Each row is a point. Any point is a mix of the corners, with weights that add up to 1. It lies inside the corners' shape when no weight is negative. Is each point inside? If not, which corners have a negative weight?

Corners:
(1): [ 14 -49]
(2): [-9 80]
(3): [ -5 -29]
Points:
[-10  40] -> outside (1)
[-10  49] -> outside (1)
[  6 -13] -> inside
[-13  96] -> outside (1)

Corners:
(1): [-50  33 -15   6 -10  60]
(2): [ 51  13 -66   0 -60   0]
(3): [ -65    1   89 -101   11   49]
(4): [ 60  16 -63  -5 -21  32]
(5): [ 54 -93   2 -63  28 -10]
(6): [  2  28 -33   0  56 -28]
(7): [ 88 -53  41  -8  19 -15]
Points:
[-18 -30  65 -74  14  45] -> outside (2, 6)
[-24  13  40 -54 -14  46] -> outside (5, 6)
[ 22 -16   0   1   5  12] -> outside (3, 4)
[ 45 -20 -23   4   5 -12] -> outside (3, 4)

Corners:
(1): [  -5   16 -102    0   29   51  -28  -20  -21  -27   20  -30]
(2): [ 41 -39   5  -7 -19  -3  30  80  20 -12   7  51]
(3): [  37  -56   -6  -32   14 -121  -26   -5  -48    9   47  -10]
(4): [  12   63   58   19   20   51  -31  -11   -5  -35 -103  -34]
(5): [-30   4  49  39  20  13  31  -1  24 -35 -19  11]
(6): [  0  56  17   7  35  43  -6  -5   0 -39  40   1]
(7): [-30 -36  11  -5  17   0 -10 -13 -29  44  28 -40]
(8): [ 21  -3  42   3 -17 -30   2 -28  20 -40  28  17]
(9): [-29 -48   4 -13  21 -28 -28 -12  31  -1   8  26]
(10): [-63  -9 -27 -35  22  37  29  -8 -16  -1 -10 -44]
(11): [ 11 -45  45  -9  33  -7  16 -24  22  -6  32  -5]
(12): [-19 -10 -13  -4  12  29 -36 -19 -29 -37  29 -39]
(13): [ -1  17   3  15   4 -18 -23  24  38 -29  28 -53]
Points:
[ 17  -9  52   1  23  -5 -28  -4   6  -2  -7 -18] -> outside (1, 5, 8, 10)
[ -6  -6  19  -3  20   6   4 -12  -4  -9  -2  -6] -> outside (12, 13)
[  2  -5  13  -1  21  13  -2 -10   0 -16   4  -7] -> outside (13)
[-10  -7   6   1  18  10  -8   1  -3  -7   7 -17] -> outside (8)
[-12  -5   5   2  20  13  -2   0   1 -16   6 -16] -> outside (8)
[ 28  -9   2  -7  11 -20 -26  -6  -3 -29  29  -3] -> outside (5, 7, 10)
[-15 -12  -5 -13  12  10   7   4  -5 -12   4 -15] -> inside

Corners:
(1): [ 26 -43 -85  37  25  10 -14  11 -97  74  37  88  25  31  56  49  15  23
  77 -62]
(2): [-54  32  55 -25 -71  -1   5  20 -66 -54  65  50   6 -17 -28  50 -38  61
 -68  39]
(3): [-56   8  12 -21 -53  79 -17 -12 -54 -62 -13 -91 -27  70 -29  19 -16  54
  44  34]
(4): [ 61  -9  17 112 -31 -32 -84 -78 -57  16  34 -22 -51 -60  -9 107 -15  45
  31 -36]
(5): [  1 -28 -36 -75 -19  92   1 -66  47 -53  15  53  62  26 -22 -31  85  52
 -73 -30]
(6): [ 34  59  38 -47   5  40   2 118  31 -53 -36  59 -70 -59 -24  38  28 -16
 -10 -20]
(7): [-73  74 -55  88 -56 -64 -36  33 -47  17 -68 -79 -27 -57  20 -25 -32 -29
  83  26]
(8): [-25 -10  -1  20  23 -46 -59 -76  46  83  34 -75  44  11 -49 -18  70  20
  15 -43]
(9): [-82  72 -44  67   0  21 -42  44 -38  16 -10 -37 -12 -82  -9  96  -9 -56
  92 -29]
(10): [ 25  19 -42   7 -39  69 -84 -31  66  21 -63   8  92  -5 -14   3 -46  -2
  16 -24]
(11): [-28 -31  21 -46  50 102  41  91  71  -6  60  43 -77 -63  54  25  80 -39
  55 -57]
(12): [ 13 -45  56 -35 -23  43  26  11   4  -3  41  -2  26 -82 -35  60  22  46
 -66 -55]
(13): [-50 111 -48  55  10  -5  36  50  77  -4  69 -32  71 -20  23 -41 106 -56
  -5  71]
(14): [-61  27  17  27 -97 -21 -42 -47 -38  92 -18 -90  36  -4  16  31  46 -20
 -17 -67]
(15): [ 31 -53 -76 -73  34 -28  50  45  38 -36   9  53  26   6 -39  87 -32  31
 -55  80]
(16): [ 36  18  -6 -21 -20   4   5 -67  43  60 -21   0 -41 -10 -23 -15  62  -9
   1  34]
(17): [-31 -10  -1  31 -67  56 -69 -21 -21  25  27 -72 -45 -36 -32 -11  26 -33
  18  13]
(18): [-88 -41  74  63 -37  23  42  51  18  26 -54 -11  -9 -18 -30  20  26 -25
 -32 -25]
(19): [ 26 -77 -87 -15 -27 -55  28 -54  11  79 115 -57 -38  19 -64  20  51  27
 105 -37]
(20): [-17 -66  10 -19 -17  23  32 -43   0 -43  21  43  58  10  32  35  64 -47
  28  33]
(21): [-24 -27  11   7  -7  31  22  18 -55 -36 -34 -38 -41  26 -22 -12 -19 -52
  -9   1]
Points:
[-22  -7   9  -2 -20  27  -3   4  -5   5  14 -18  -8 -16  -9  24  24   0
   5 -18] -> inside
[ 16   0 -21   9 -21   4   4   3  -4  -4   5  23  -6 -29 -19  29   9  -2
   7  18] -> outside (3, 8, 11, 14)
[ -2  -9 -14  -7  -8  11   1 -11  12  20  10   2  -2 -10  -8  21  34  -3
  10   1] -> inside
[-40  40  10  -6 -38  31 -21  11  10  -7 -43 -39   8 -10 -41  -2  -3  -1
 -44  22] -> outside (1, 4, 11, 19, 20)
[-12  22 -15  -9 -20  12  -4  16   9  26   9 -21  -9 -23 -15  13  26  -8
  10  -3] -> outside (4, 5, 18, 20)
[  5  -5   4  31 -26   2 -24 -15 -17   8  15 -16 -11 -39 -13  47   7  16
   9 -18] -> inside
[-14 -10   4  -7 -24  26  -9  -3   4   4   3 -14 -14 -23 -18  28  18  -5
  11 -16] -> outside (1, 13)
[  0  -3 -24  11 -31   0 -19 -29   1   6   6  -2  21  -4 -23   4  18  22
   1  14] -> outside (9, 11, 14, 21)

Corners:
(1): [-29  14   0  25  52   7  14   0  11 -30  14 -22 -22  21   7 -55  32  37
  14 -34]
(2): [-16  13 -15 -41 -11   1  -9  10 -21 -24  27   1 -16   2   0 -10 -19  -4
  -4   1]
(3): [-22  11  45  11  19   5 -16  -7  37  -4   3  26  30  12 -19  -8 -26  -2
  -3 -22]
(4): [ -8  11 -31  13  -7  -5  28  -1  26  -6 -25  26  39 -19   9  11  14  -2
   9 -15]
(5): [ -4  36  16  14  18  -3   7  18 -21 -38  28  -9  -5  15 -13  21  10  -2
  23 -24]
(6): [ 38  14  -8   8  27  -2 -16 -15  12 -12  -6   5   8  13 -15  20 -12 -21
  14  -9]
(7): [  5  46 -16  36   3 -26 -13   6  -1  -4   1  17  10  33  17  22 -31 -25
  -9 -13]
(8): [-15  27   2  13  22 -20  35  31   3  -7  -8   1  26 -11 -37 -13 -26   4
  -5 -42]
(9): [ 44   8 -16   0 -24   2 -30 -15   7 -36  16  -3  15  -4   2  16  -1   4
  11 -19]
(10): [ 11  32 -16  17   9  -9  16  17   0   0 -54  13 -17   5  -4  27 -16 -20
   0 -43]
(11): [-16  19  23  12  -2  10 -12 -38  11 -16   6  23  -6 -14 -66  20  -4  35
  -4  15]
(12): [-26 -24 -21   6  -7 -22   0  -1 -15 -24   9  19  30   4   8  13 -26 -19
   3 -18]
(13): [-13   9 -24  20 -12 -34  -8 -18  13  31   3   0   9 -13  12  23 -25 -18
  17  -8]
(14): [  20   12   28 -121   -7  -14  -14   28  -34  -38   41  -26  -32   15
    5  -20   54   56    2   -9]
(15): [-35  -6  -9  12  12  -8  -3   8  12 -22  16  -8 -30 -11  -4  15 -27  18
  -1  -5]
(16): [ 36  36  16 -17  -9 -14  15   4  13 -43  11 -19 -26  47 -31   0  34  -7
  25 -41]
(17): [-13   9  -2  15  -1  17 -13  14  -3 -34 -10  -4  22   3 -53   1  37  25
  -4   0]
(18): [ 18 -47  21   0   7 -20  19 -20   3  87  -6  -2   6   8  12 -46 -28 -25
  -9  12]
(19): [ 10  33  58  23  39 -10 -31 -16  17 -39  21  33 -13  15 -20 -39   6  28
  21   0]
(20): [-22  -8 -29 -16   3  -7  -9  -9   9  29   9  27 -18  -1  -3 -20 -12  53
  30  21]
(21): [-12  24 -16   1  17 -14 -22  16  -5 -39  26  43 -18  10   9  25  37  14
  -9 -27]
Points:
[ -2  13  -2  -3   6  -7   0   3   4  -4   4   2  -2   4  -9   0   2   9
   3 -12] -> outside (12, 19)
[  0  13  14  -6  13 -11  -4  -1   2 -24  16   0 -16   9 -10   1  -1   3
   6 -24] -> outside (4, 7, 17, 20)
[-16  22  -8  19  12  -6  -2   3   8 -23   1  17   2   6 -15   8   0   8
   7 -18] -> outside (9, 14, 18)
[ -5   8 -16  -7   3  -9   1   8  -7 -11   6   1  -1  -2  -3   9  -4   6
   1 -13] -> outside (3, 16, 19)
[ -4   8   3  -4  14  -4  -9  -2   4  -8  10   5 -10   4   0  -7   4  17
   4  -6] -> outside (8, 12, 16)
[ -7  11   6  11  11  -9  -1   0   6 -19  10   5   6   4 -14   4   1   5
   1 -17] -> outside (2, 10, 20)
[ -8  12  -5  -7   0  -2  -6   5  -2 -18   9   5   1   4 -12  -1  -2   5
   1  -8] -> inside
[ -6  12  -4   6   6  -8   2   7   1 -16   1   7   9   2 -16   2  -2   5
   3 -18] -> inside

Corners:
(1): [ 47 -27  10  24 -23  26  47  59 -41 -60 -29 -28  35  50  26  -4 -43  15
   4  21]
(2): [ 42   3  49  32 -23   7 -19  52 -30 -77  10 -17  39 116  30  43 -52  -9
  19   8]
(3): [ 19 -52  28  34  40  53  -4  15 -25 -55 -33 -55  80  98  62   9  25  -7
 -10  18]
(4): [ 56 -79   4  15  -9 -29  15  34  12  22 -17 -21 -21  74  30  -7  34   8
  15  -4]
(5): [ -2 -57  -9  40  23 -23  39 -27  24 -10  23  26 -19  58  -7  13  16  35
  29 -37]
(6): [-15  20 -25 -24 -19  -5  -9 -51  33   0   3  -7 -15 -58  17 -42  -2  -1
  36 -13]
(7): [ 65  -6  34 -15  17  -3  79  40  13 -20  48 -48  37  17  35  37 -26  52
 -15  14]
(8): [ -9  58 -32 -16 -24   8  -5 -39 -15   2 -23  29  -5 -98 -38 -35  41  -6
  15  31]
(9): [ -7 -26  11  -3   8  49  63  29 -29 -47  24  -6 -10  54  24  75 -31  54
  29  25]
(10): [-12   8  -5   1  20  10  29  19 -33 -32  63  -5  36  95   9  35 -72  28
 -51  25]
(11): [-39  28  -6 -17   4 -57  15   6   2 -26 -28  -4 -32 -57  -5  -4   7  16
  67   1]
(12): [ -4  11  25  -2   5  22  -2 -13  39  -4 -34 -23 -14 -56  -5 -20   9 -28
 -11  -3]
(13): [-28 -26  39 -20 -29 -33   2  -7  53 -66  26 -40 -12  25  23   5  69   2
   8 -24]
(14): [-12  80 -13  24 -53 -24 -19  13  30  30 -44  13  -2 -81  11 -47  -7  24
   0 -27]
(15): [ 25 -55  12 -18  53  53  19  47  17 -23  49 -49  -9  72   8  18  54 -10
 -20 -53]
(16): [ -25   37  -36   34  -52    5   28  -18  -17   27   16   -2    5 -121
   15  -36    6  -56   39    6]
(17): [ 17 -58  -6  12  10  -7  39  40 -43  -8   9  37 -35  -6  52  38  13 -15
  10 -51]
(18): [-11  17  -3 -20 -39  -8   9 -36   6  55  11  23  25 -56 -34 -69  14  14
  31 -19]
(19): [ -2   7 -19  28 -48 -15 -15   3   7  12 -27 -45   4 -95  -4  11  -7  -7
   8 -46]
(20): [ 37  24  35 -10 -26 -30  11 -39  -2  20 -31 -36 -31 -46  17 -67  46  17
  17  -8]
(21): [  3  45 -21   1 -23   0  18  -8  16  22 -36  -9  19 -17   0  -2  -9 -29
  -4 -39]
Points:
[  8  -8   2   4   4 -12  -1 -32  -4   5  -3 -10  13 -23  13 -27  14  -4
  25   6] -> outside (1, 9, 13, 14, 15, 21)
[-10  38 -11  18 -22  -3  -4  -4   4 -28 -12 -17  31 -27   9  -5 -29  -6
   0   7] -> outside (4, 9, 15, 17, 18, 20)
[ -2   9   3   6 -11  -2  14  -3   6 -14 -12  -8   0 -26   6  -6  11   3
  23 -14] -> outside (4, 10)
[ 20 -10  13   9  -8   1   3   3  -3 -21  -8 -19  12  12  17  -7  15 -11
  16 -10] -> outside (9, 10, 14)
[  5 -14  -3  -1  -2  -1  21  10  12  -5 -13 -10  -4 -15   7   0  14  14
  14 -16] -> outside (2, 10, 16, 20)

Corners:
(1): [ 12 -39  20 -52   2 -24  16  31  47  30  80  -6  93 -56  -4  13 -10  -9
  21  -1]
(2): [-67 -44  43 -69  15  13   4  26  -8 -28  -1 104  33  22   1 -31  53 -16
  16  24]
(3): [  70  -18   60  -19  -10  -93  -44 -114   29   -7  -36  -70  -39   17
   -7   22 -105   26  -35   26]
(4): [-31  32 -38  28 -40 -23  40 -68  41  -4  40   0 -43  44  31 -32 -34  31
  -9 -28]
(5): [-14  19  23  23  -2  11  25  24 -13  -8 -35  76  69 -41 -50 -56  60  13
  -8  22]
(6): [   8   -5   14    9   63   35   54 -121  -36  -33   43   17  -32  -20
   71  -67   65  -28   -6   56]
(7): [  6  41  45  12 -61  38 -31   2  13 -20 -86  57  -7  28  -3 -18 -78 -40
  13   3]
(8): [ 15  -7 -25 -57  24  55 -33 -54  -4  27 -87 -11  39   7  36  -1 -29  53
 -18  74]
(9): [  9 -38  36  -7  39  11 -10 -32  29 -42 -27  -6  36  36  10  16 -61 -14
  32  31]
(10): [-31 -38  63 -28  -5  59   8  80  51  28  24 -64  -6 -38 -28 -11 -36 -63
 -27  27]
(11): [-20 -23  -5   1  43   4  73 -87 -44 -20  74  27 -23 -31  -5 -15  49  32
  39  -9]
(12): [-29  -5  40   4 -65   7 -82  -1 -87  44  48 -61  57   1 -69  13 -26 -19
 -43 -47]
(13): [-49 -12 -21  28  26  25 -24  63 -45  49  34  10  -5 -59   9 -27  72 -43
  12  14]
(14): [  5 -26 -21 -66  30  31 -26  48  29  40  14 100  96   7 -14 -39 -69  48
   6  23]
(15): [ 61  70  20  12 -66  35 -74 -29  32 -13 -84 -44 -31  48 -39 -39  12   3
  40  36]
(16): [-30 -15  48 -89  -5 -28 -49 -79  49  15 -63  56  18  36  21 -50  -7 -42
  14 -41]
(17): [  7  48  14 -44  24  -2  27 -29 -87   3  27 -82  62 -14 -23  28  79   8
 -34 -12]
(18): [ 53 -68 -58  12 -18 -43  27 -52  -5   8 -36 -73  21  10 -26  16 -80  14
 -39   9]
(19): [ 11  -4  44  -9 -13  28 -79 -66 103 -57  25   2 -39 -35 -56   2 -24 -59
 -19 -18]
(20): [ 11   9  14  29 -52  64 -37  38  21 -19   9  72  44 -21  34 -56  37  31
   9 -32]
(21): [-19 -40   1 -87  38  26  15 -12  58 -58   7  94  61 -58  66 -68  -6   2
  36   6]
Points:
[ -2   7  31   7 -34  22 -52   9  23  20 -10  -7   4  -3 -30 -12 -26 -13
   2  -1] -> outside (2, 6, 17, 18, 21)
[  8  -7  10 -13  -4  11 -16 -27   8   2  -5  -1  19   0  -6 -17 -23   0
  -3   9] -> outside (2)
[-14 -23  15 -29  -2   3 -15  -6  22   2 -13  26  22  -5 -11 -21 -21  -9
   6  12] -> outside (6, 17, 20)
[  4 -12  13 -30  13   4  -7 -26  26  -1  -6  11  12  -4  -2 -17 -21  -3
   1  21] -> outside (12, 20)
[ -2 -12  16 -24  -2  13 -12 -16  10  -5  -6  14  28  -6   5 -23 -14  -8
  -4  10] -> outside (11)
[-32 -23  16 -28  19   4  33 -14 -14   7  63  15  27 -38  -9 -21  24 -26
  -4 -11] -> outside (3, 8, 9, 15, 20)
[  7  -9  17 -16  -2   7 -14 -34  10  -6  -1   1   3  -2   5 -17 -18  -7
   1  10] -> outside (5)

Corners:
(1): [ 57 -31 -23  -3  23  40 -65 -26 -26  27  50 -84 -37   9  26 -25  18 -13
  22 -49]
(2): [ 25  -4 -45 -29  17  20  30 -45  24   7 -19  32 -46   0 -37 -32 -38 -42
 -22  51]
(3): [ 25 -12 -86  46 -24  21  38 -39 -18 -14  78  34 -84 -79  60 -59 -33  75
  12 -58]
(4): [ -8  98  86  51 -72 -68   0  59 -45 -13  57 -37  12  53   9 -36   4 -28
  56 -16]
(5): [-56 -12 -77 -13 -73  23   1  26 -51  36  27 -22 -53 -65  44  -5 -46   8
 -66  79]
(6): [-32 -41  -1 -15 -65 -26  39  13 -67  25 -47 -38 -16  -3  50 -16  38  31
 -48  55]
(7): [  4 -54   5  59 -28 -88  56 -26  63 -26  32  69  41  17 -69  66  92 -48
  27  67]
(8): [ 16  90  52 -21  46  19 -37  92   2 -17 -24 -64  87  -7  74   7 -61   6
  38 -17]
(9): [-38  61  -5  36 -34  71 -44  29  64   0  16 -32 -33 -30  44 -20 -83 -40
 -40 -86]
(10): [-45  42  31   0  38  17  58  35 -40 -56 -50 -34  -1 -13 -41 -24  17  85
 -43  62]
(11): [-78 -31  44  33 -26   5  69  14 -34  62   4  48  61 -60 -38 -46 -59 -32
 -48  34]
(12): [ -9  28 -34  65  68 -33  17 -26  11  63  -2 -46  35 -37 -14  45  12  15
 -27 -62]
(13): [  1  23 -40  12 -26 -19 -39  60  37  -4 -46 -31  63 -13   9  45 -30  36
 -34 -62]
(14): [-93 -44 -36 -55 -10  -2 -49 -45  20  68 -62  30 -55 -72  14  -7 -82 -48
  12 102]
(15): [-16  60  41 -29 -78  35 -46  -6 -12 -69  19  26  58  81  76  25 -13  27
  43   1]
(16): [-14  64  47 -48 -39 -40   3 -30  33 -18  50 -75   2  33  -1 -63  11  83
  74  -4]
(17): [ 76  76  66  90 -75  19  29 -33  51  12 -19  17 -33  21  11  59  91  30
 -25 -32]
(18): [ 18 -49 -69 -49 -34  21  47 -70  36 -22  25  36 -59   9  -2  14 -21 -38
  79  59]
(19): [ 10  25  -4  37  -6 -69 -62 -77 -39 -41   8 -90  59  23  83  -2 -67  35
 -26  46]
(20): [ 36 -31  58 -33  15 -33  31  27 -31 -91  55  43  21  44 -62  34  19 -23
 -13  14]
(21): [ 65   7   1  -1 -51  32  42  39  14 -55 -10  -8  42 -65  -5  -7  68 -27
   2 -33]
Points:
[ -6  15   5   5 -23  -6  11   5  -3  -7  -5 -12   2  -2   9   1  -1   9
  -1  16] -> inside
[ 28   5 -43  16   1  30 -19 -72  52 -12   9  -7 -26  -3   7  15   9  15
  18 -29] -> outside (4, 5, 6, 8, 11, 20)
[ 33  19  -5 -23 -54  12   5  24 -22 -73  35 -32 -15  21  20 -26   5  11
  11 -16] -> outside (7, 8, 11, 12, 14, 17)
[-32  -8 -18 -15 -24   0  -9 -13   0  18 -12   3 -21 -32  19  -6 -32  -9
   2  39] -> inside
[  3   7 -11  19 -23 -12 -31 -22   6 -19   2 -24   9   5  17  35  -6 -20
  -8  15] -> outside (2, 3, 6, 8, 11, 16)

Corners:
(1): [ -5 -15  29 -18 -10  -4   5   4 -15  16  21  -2  11  16  -1 -15  -1   4
  -4   0]
(2): [ 38  21  18   1  16 -17   4  17  58 -14 -55  -9  30  -6  15  68  13  48
 -21 -17]
(3): [-76  16  25 -34  15  -5  -7  -1 -46   3   8  24 -34  -6   5 -37  49 -26
 -15 -28]
(4): [ 13 -51  23 -35  31   5   2 -10 -28 -25 -19  11  -2  32 -10 -40 -18 -24
  34  17]
(5): [  1   6  24  49  22  -4  11   6   5 -14 -12  10  17  16   5  48  10   4
 -22 -16]
(6): [ 37  20   4  -4  37   4 -16   3   2  55 -40  18   9  16 -13 -35  -9 -24
 -12  -5]
(7): [-12  14  22 -26  -3  20  13   2  -4 -26 -58  33  10  -6 -30 -26  -4 -12
  16 -23]
(8): [  4   8   6 -30  15   2  -7  10 -35  -5  18  26 -18  21 -48 -33  -1  14
  -9  -3]
(9): [ -4 -24  -4 -34  12   1 -11   2 -31   1  34  45  15 -20 -12 -26 -24 -27
  -2  24]
(10): [-36 -18  30 -42 -16  17 -48  12 -15  11  -2  20  10 -20 -22 -20   9 -21
  -2 -15]
(11): [ 22 -27  22 -11  21  -4  -8   1  65 -22  15 -10  22  -3   2  20 -12  17
  34   0]
(12): [ 27 -20   9  -4  28 -11  -5  18  29  -4 -45  10  30  -7  -9 -10 -22  -7
 -26 -19]
(13): [ 11  13   7  -7  -8  21 -24 -41 -24   2  23  -3  28 -26  -3 -28 -17 -15
 -14 -11]
(14): [ 44  -1 -54  74  -7  -6 -33  -2  34   4  32 -18  35   3  11 -11   4  41
 -25  18]
(15): [-36  -2 -32 -32  27  30  -2 -10 -44  10  45 -24  29 -26 -29 -18  34  47
 -16  -2]
(16): [ 20  -2  18 -12  16   3  17  23  99 -16 -86  30  22   5 -13  43  43  14
 -41 -18]
(17): [ 22  12 -39  12 -11  16   8   9 -26  -9  18 -22  22 -17 -40  27  50  -2
 -14 -10]
(18): [ -18   -8   20   37   16   19   18   -2  -18   34   -4   32 -121   41
   25  -13  -17  -18  -21  -15]
(19): [-34 -14  -5 -20   2  -8 -15 -43 -40  19   8  -8  29 -12 -37 -22  -5  21
  21 -17]
(20): [ -7 -17 -37   9  33  19  -6 -14 -33  25  26  25   5  -4   6 -16  16  27
 -12 -32]
(21): [ 30  20 -61  46  29  18  31   0  19 -14 -41   4 -48  87 -10  43 -12   9
 -16 -12]
Points:
[ 22  -3   1  -5   9   3  -8   0  15   0 -16   0  41 -12 -11   7   5  11
  -7  -7] -> outside (3, 8, 18, 21)
[ 33  -1 -42   9  16  14 -19 -12   2   4   2 -13  39  -1 -21 -11  -2  27
   3 -10] -> outside (1, 3, 5, 9, 16, 18)
[ 6 -5  5 -4 11  2 -3  3  4  0 -8  9  3  6 -9 -4 -1 -1 -8 -4] -> outside (20)
[ -3 -13 -12  -9  17   7  -5   0 -15  11   8  13  -9  18 -19 -19   2   3
  -4  -5] -> outside (2, 5, 7, 13)
[  5  -4  22  -9  10   1   1   4  10  -2 -31  15   3   8  -7   3  -4 -17
  -4 -11] -> outside (8, 14, 15, 20)
[  0  -2  -7  -4  15   9  -4  -2  -7   4   0   5  11   1 -11  -5   7  10
 -10  -7] -> inside
[ -4   7   1   9   8   0  -8  -4 -15  19  14  11 -17   9  -2  -3   3  -2
 -10 -10] -> outside (4, 7, 12, 15, 16)
[ -3 -10   3 -13   6   2  -6   2  -7  -2  10   6  -7   9 -13  -8   3   3
  -9   1] -> outside (5, 6, 7, 20)

Corners:
(1): [ 45 -15  39   1  40  12  31 -36 -42 -44 -13   0   8  12  15  -6 -14  77
 -13 -40]
(2): [  22   70  -28   57 -117   35 -104  -15  -45  -46    0  -35   16   23
    8  -41   -4    0  -37   23]
(3): [ 75   4  -8  42  -4  -4  -8   7  41  46 -18  53   2 -13  53 -50  37  48
 -31 -19]
(4): [   6  -46   -9  -21    7   21   22  -10  -17    4   52   11   42  -68
   12  -31    0    2 -108   70]
(5): [-24   9  68 -17  23  65 -32  26  51  11  37  48 -78  39  23  28  55  14
  10 -46]
(6): [-15 -13   0  -4  39  16  89 -18  56  58  21  37 -30  -6   9 -26  23  17
 -38  24]
(7): [ 24   9  10 -52  13  66 -43   0  53  44   1  18 -11 -43 -31  53  35  46
 -14  13]
(8): [ 27 -45  -1   7 -56  51 -18 -77  -1  34 -33  24 -20  63 -25  13  11  28
   1  -8]
(9): [   0 -107  -31   64   22   31  106  -55  -41  -28   38  -66  -12  -27
  -10   63  -47  -19  -49  -24]
(10): [-21  70  23  30 -43 -18 -43  11 -14  27 -12  34  11  18  18  -5  60  -2
 -42  34]
(11): [-47 -68 -24  18  14   7  22 -17  15 -10  12 -43   7 -15   1  27  32 -24
  18  36]
(12): [-63 -27   6  96 -34 -17  64 -74  10 -52  36   2  14  41 -15 -18  16  -7
 -41  27]
(13): [  3   8  13 -23 -29  56  -2  76  22 -12 -10  -6  14 -58 -30  10  15   8
 -25  38]
(14): [  21  -17   12   38  -10  -13 -107   16   -8   38  -63    1  -20   -4
  -54  -38   20  -41   54   43]
(15): [ 54  30  48   9  25 -27 -10  -8  13  22 -13  69  36  38  58 -25  -8   6
  21 -31]
(16): [-39 -47  43  15   2  30 120 -10  13 -48  74 -60 -69 -11  69  12 -60 -31
  -6  75]
(17): [   5   29 -100   53  -23    9   -8  -41    3  -43   -3   71  -48    6
   41  -24  -15    1  -45  -14]
(18): [  29    5  -60   54  -33 -121  -89   31   28   24  -55   32   39   64
   14  -39   -1   34  -62  -72]
(19): [-10   4   5 -20 -52 -11 -65 -29 -28 -11 -65   6  69 -42  13 -25 -44  85
 -30 -59]
(20): [-27 -19   6  -8  19  30 -32 -48  82 -26 -69  -1 -36  28  -9 -17  46 -31
 -24   8]
(21): [ 12 -16  68  54 -34  81 -83  16 -27 -31 -48 -20  24  63  -3  18 -48  26
  45 -49]
Points:
[ -3 -42  23  13  10  36  21 -40  11  -6   1 -14 -12   0   7   5  -5   3
  -2   7] -> outside (10, 13, 17, 18)
[  8  -6   8  16 -18  17 -18 -12   4  -6 -10   7   5   4   8  -3   2  15
 -19  -1] -> outside (6)
[  6  -8  -3  11 -11  14 -11  -5  15  -7 -12   9  -1  -1   4  -9   8  10
 -29   5] -> inside
[  1 -10  -8  23 -11   0  11 -23   9   0  -1   6   4  -6   2 -10   9  10
 -31  16] -> outside (5, 21)
[  5  -7  -5  15 -12  15 -10 -12  -1  -3   3  16   7  -9  13 -14   5  10
 -42  15] -> inside
